Each row of a before or after table is a point. The points were changed in one or more steps. Then noise was added and the rows were shuffled. The steps act on columns, c1 being the first. Write out the steps. A step turns or swaps two columns, mirrors them in a line or flattens them onto one, adds a multiple of one to another, or multiplies or shifts one. Angles are multiples of 10 degrees, from the lower column toward the higher: turns from -170 to 170, lines from 10 to 170 but not 90. Use the fewest steps. Two steps may share a column if one is a turn and the other turns, adds or multiplies; they go together, in the order done. Otherwise the lowest column goes first.

Before (14 x 3):
[[-2.2 -0.7  6.7]
 [-1.7 -2.1 -5.1]
 [-6.1  2.2  2.9]
 [ 1.7  3.7  6.1]
 [-0.2 -3.4 -3.7]
 [-4.7 -1.6 -2.8]
 [-6.1  0.6  5.4]
 [-2.5 -2.5 -3.6]
 [-2.8 -3.7  1.2]
 [-5.3  1.3 -3.6]
 [-3.3 -0.8 -2.6]
 [ 2.3 -1.2  3.4]
 [ 0.3 -3.2  2.7]
 [ 0.7 -2.1 -2.2]]
After (14 x 3):
[[ 1.2 -3.6 -5.8]
 [ 1.9 -0.2 -3.6]
 [ 2.4 -4.0  2.0]
 [ 2.9 -1.2 -6.0]
 [-2.9  2.5  9.7]
 [ 3.1 -1.1  4.2]
 [ 0.1 -5.2 -4.7]
 [ 1.5 -2.2 -8.2]
 [-2.4 -5.6  8.4]
 [-3.9 -4.9  4.6]
 [-0.2 -2.5 11.0]
 [-0.4 -3.3 -4.4]
 [-3.2 -4.3 -5.6]
 [ 1.8  1.8  5.9]]
Steps: turn c1 and c2 by 70 degrees; multiply c3 by 1.6

Before (14 x 8):
[[ 0.0  3.3  0.7  0.0  3.8  3.3  6.7 -3.9]
 [-3.3  2.5 -0.2 -0.3 -5.9 -4.7 -1.6 -0.8]
 [-1.6  0.7  0.6  4.9 -5.1 -1.0  1.8 -3.8]
 [ 1.1 -2.2 -6.1 -0.2 -6.2 -4.1 -0.4  0.0]
 [ 1.1  1.2  0.9 -2.6 -4.1 -0.9 -0.4 -0.4]
 [ 2.5  2.3  3.1  1.6  2.1  2.1  6.6 -4.0]
 [ 1.1  1.2 -4.6  2.2  2.1 -5.5  3.0 -8.0]
 [-4.9  2.4  4.3  3.8  2.2 -6.6  1.9  1.4]
 [-4.6  0.8  4.2 -0.5 -2.0  0.8  7.5  1.6]
 [-7.2  2.5 -6.7 -3.1 -0.8 -2.2 -3.7 -1.8]
 [-0.8 -2.6  1.5 -3.7 -2.7 -4.3 -2.0 -6.1]
 [-1.3  3.1  4.6 -5.7  1.2 -5.9  7.2 -1.3]
 [-1.5  5.2 -1.5  0.5  0.4 -1.6  6.9 -0.4]
 [-6.4  3.4  4.4 -6.0 -6.6  2.9  2.8 -1.8]]
After, 14 rows:
[[-7.1  6.0 -6.8  3.0 -1.7  4.4 -1.4 -0.6]
 [-0.7 -6.2 -2.0 -3.8 -6.3  2.4 -4.2 -2.8]
 [-6.5  8.4 -1.7 -6.8 -1.9 -3.2  2.8 -6.8]
 [-1.6 13.0 -0.8  1.3 -0.5 -6.5 -2.8  0.6]
 [-4.7  1.9  2.3 -3.7  1.5 -7.6 -0.5 -2.0]
 [ 1.1  3.0 -1.6  4.8 -8.1 -2.0 -5.5  2.1]
 [ 1.1 -5.3 -4.2  4.5 -0.2  0.8 -3.9 -6.3]
 [-1.2  7.9 -1.3 -7.4 -1.3 -6.2 -7.1  0.9]
 [-1.6  1.7  4.4  2.7 -3.8 -1.7 -1.1 -5.2]
 [ 2.5  5.7  3.4 -1.4 -4.1 -7.1  1.0  2.1]
 [-5.1  6.0  5.6 -0.7  1.0 -0.9 -6.8  1.9]
 [ 1.0  3.2 -1.5 -2.4 -0.4  0.4 -0.9 -4.0]
 [-3.4  6.2 -0.3  0.1 -0.9  2.7 -4.6 -6.1]
 [-0.2  8.2  0.4 -0.5 -3.9 -7.2  2.1  3.9]]
Steps: multiply c2 by 2.5; turn c3 and c4 by -50 degrees; swap c5 and c8; turn c6 and c7 by 100 degrees

Before:
[[-11.3  -2.1   0.7  -4.1  -4.3  -4.1  -4.1   0.0   4.5   0.9   0.1   3.0]
 [ -1.0  -6.2  -5.8  -3.5   4.9  -2.1   0.5  -5.0   7.3   1.6   1.5  -5.4]
 [ -6.9  -3.2  -1.2   0.2  -2.9   0.4  -6.8  -0.4   5.1   3.4   0.5   6.3]
 [  3.0  -4.3  -4.1   0.7   0.5  -4.6   0.6  -0.6   7.2  -0.7   0.5  -6.5]
 [ -0.8  -5.9  -5.7   0.1   6.5  -3.8  -0.3   1.3   5.4  -4.8  -1.3  -3.6]
 [ -3.1  -3.5  -5.2   0.2   1.2   1.0  -0.2  -0.6   3.3  -3.4   2.9  -5.9]
 [ -4.3   3.0  -1.1  -4.7  -1.5  -1.2  -3.6  -2.3   4.0   0.5   1.1   6.9]
 [  0.9  -5.2   0.7  -7.4  -1.3   2.1  -5.4  -4.8   2.8  -4.2  -3.7  -0.1]
 [  2.4  -6.3   2.0  -9.1  -0.4  -1.5  -7.5  -5.1  -3.5  -1.0   1.7   1.9]
 [  0.8  -8.2  -3.7  -1.3   3.6  -0.9   4.5   1.4   8.6  -3.8   3.9  -4.2]
 [  0.9  -5.6  -5.6  -3.9   3.1  -0.6   3.2   1.9   3.9   3.0  -1.3  -5.4]]
After, 11 rows:
[[ -0.7  -3.2   4.8  -6.4  -0.1  -5.6   2.4   0.1  -4.9   4.7   4.2  -0.9]
 [ -0.5  -4.5  -2.9  -5.4   0.9   3.8  -0.7  -4.3  -5.0  -3.3   1.6   2.6]
 [  7.0  -5.6   0.5   2.9  -1.0  -6.8   0.1  -1.5  -2.6  -1.3  -1.5  -6.1]
 [ 10.7  -4.7   0.6  -2.5  -3.1  -4.5  -4.2   1.0  -2.3   0.7  -2.1  -4.0]
 [  1.1  -8.0   3.7  -4.8   2.8   1.2  -1.3  -6.3  -4.4  -3.2  -2.1   2.8]
 [ -2.5  -6.9  -0.4  -1.4   1.0   0.5  -4.6  -4.9  -3.3  -1.7   0.3   6.5]
 [ -2.2 -10.5  -2.4  -1.3   1.9   4.0  -0.9  -3.2  -6.5   2.7  -4.4   4.3]
 [  2.7  -3.2  -0.2  -1.7  -0.1   0.2   0.8  -4.7  -2.0   1.6  -2.8   6.9]
 [ -4.1   2.3   4.7  -7.8   0.0  -8.0  -1.0   1.1  -6.7   2.9  -1.8  -4.3]
 [  1.4  -5.6  -2.3  -1.5   2.4   0.1  -3.7  -5.2  -4.6   4.0   1.0   4.8]
 [  4.4  -3.0   1.6  -1.9  -0.6  -2.0  -1.8  -1.4   3.9   2.0  -1.6  -7.5]]
Steps: turn c1 and c11 by 170 degrees; turn c2 and c9 by 80 degrees; turn c3 and c8 by 80 degrees; turn c4 and c12 by -20 degrees; turn c10 and c12 by -160 degrees; multiply c5 by 0.4; swap c6 and c7

Before, 8 rows:
[[-0.5 -2.4  1.5 -1.8  0.6  1.2 -6.1 -0.3  2.4  4.6  5.5  1.1  8.6 -2.1
  -2.1 -2.4 -0.2  1.2 -3.4  4.4]
 [-8.4 -3.8  0.5 -8.4 -1.1 -2.5  2.6 -9.1  0.2 -1.5 -1.6  1.6 -1.1 -7.5
   5.2  5.0 -4.8  2.9 -2.6 -6.9]
 [-0.6  5.5 -4.8 -1.3 -2.3  0.5  3.8 -1.8 -3.8  4.9 -0.4 -1.9 -2.8  0.1
  -0.7 -2.6 -2.5 -2.3  1.1 -4.8]
 [ 0.3 -2.7  0.5  1.8  0.9  2.0 -2.4 -0.3  3.6  1.9  7.1 -4.6  7.4 -0.9
   1.0 -2.2  3.9  0.5  2.8  5.3]
 [-3.3 -1.7  5.0 -5.0  3.3  7.6 -2.1 -2.0  1.7 -4.1  1.4  3.8  3.0  1.0
   1.9  2.8 -0.5  4.0 -5.7 -0.6]
 [ 3.8  4.0 -1.0  5.3 -3.5 -4.5  0.3 -3.0 -3.3  2.2 -0.6 -1.6 -0.4 -0.8
  -0.5 -1.4 -1.7 -1.8  2.0  0.1]
 [ 0.1 -1.1 -0.7 -2.0 -0.3 -4.3 -2.4  0.2  0.6  2.6  4.4  0.5  3.3  0.9
  -1.4 -4.6  1.5 -2.3  5.4  1.8]
 [ 0.9  3.3 -4.6 -4.8  4.8  2.5  2.2 -5.2 -2.5  5.7 -1.5 -0.9 -2.3  0.1
   3.3  2.2 -7.4 -2.4 10.4 -6.9]]
After (8 x 20):
[[ -0.4   2.8   2.6  -1.3  -0.1  -1.9  -6.0   0.8   2.1   4.6   5.1  -0.5
    8.3  -1.6   0.4   2.8   1.6   0.9  -3.8   4.5]
 [ -0.9  -4.6  -5.1  -1.2  -2.7  -2.7   4.5  -0.9  -3.6   5.0   0.1   2.8
   -2.8  -2.4  -0.3   1.4   0.5  -3.0   0.6  -4.4]
 [  0.8  -0.6  -4.1  -4.2   4.9  -8.0   2.3  -5.7  -2.5   5.1  -2.2   6.2
   -2.9   2.4   3.9   1.3   3.8  -3.4   9.9  -7.0]
 [ -8.0   1.6   1.0  -8.8  -1.3   7.9   2.3  -6.0  -0.2  -1.0  -2.2   3.0
    0.1   7.9   5.8   7.9   3.6   3.3  -2.6  -6.7]
 [  0.3  -3.8  -0.8  -1.8   0.0  11.9  -2.4   0.3   0.0   2.6   4.0  -1.1
    2.9  -5.2  -0.8   0.2  -0.5  -2.9   5.1   2.0]
 [ -3.4  10.2   4.6  -4.3   2.3 -21.0  -2.1  -2.5   1.4  -4.3   1.0  -1.2
    3.1   2.4   3.6  -1.4   3.5   4.4  -5.7  -1.0]
 [  3.5  -9.1  -1.4   5.7  -3.0  11.4   1.0  -2.1  -4.0   1.7  -1.1   1.4
   -0.6  -2.0  -0.6   2.2   0.2  -1.8   2.2  -0.1]
 [  0.6   4.6   0.0   1.1   0.2  -4.8  -2.0   0.2   3.9   2.1   6.2   0.1
    7.3  -1.5   2.2   1.2  -5.7   0.1   2.7   4.8]]
Steps: multiply c6 by 3; turn c2 and c6 by -160 degrees; turn c14 and c16 by -110 degrees; turn c8 and c16 by -20 degrees; turn c12 and c17 by 130 degrees; shift c15 by 1.0
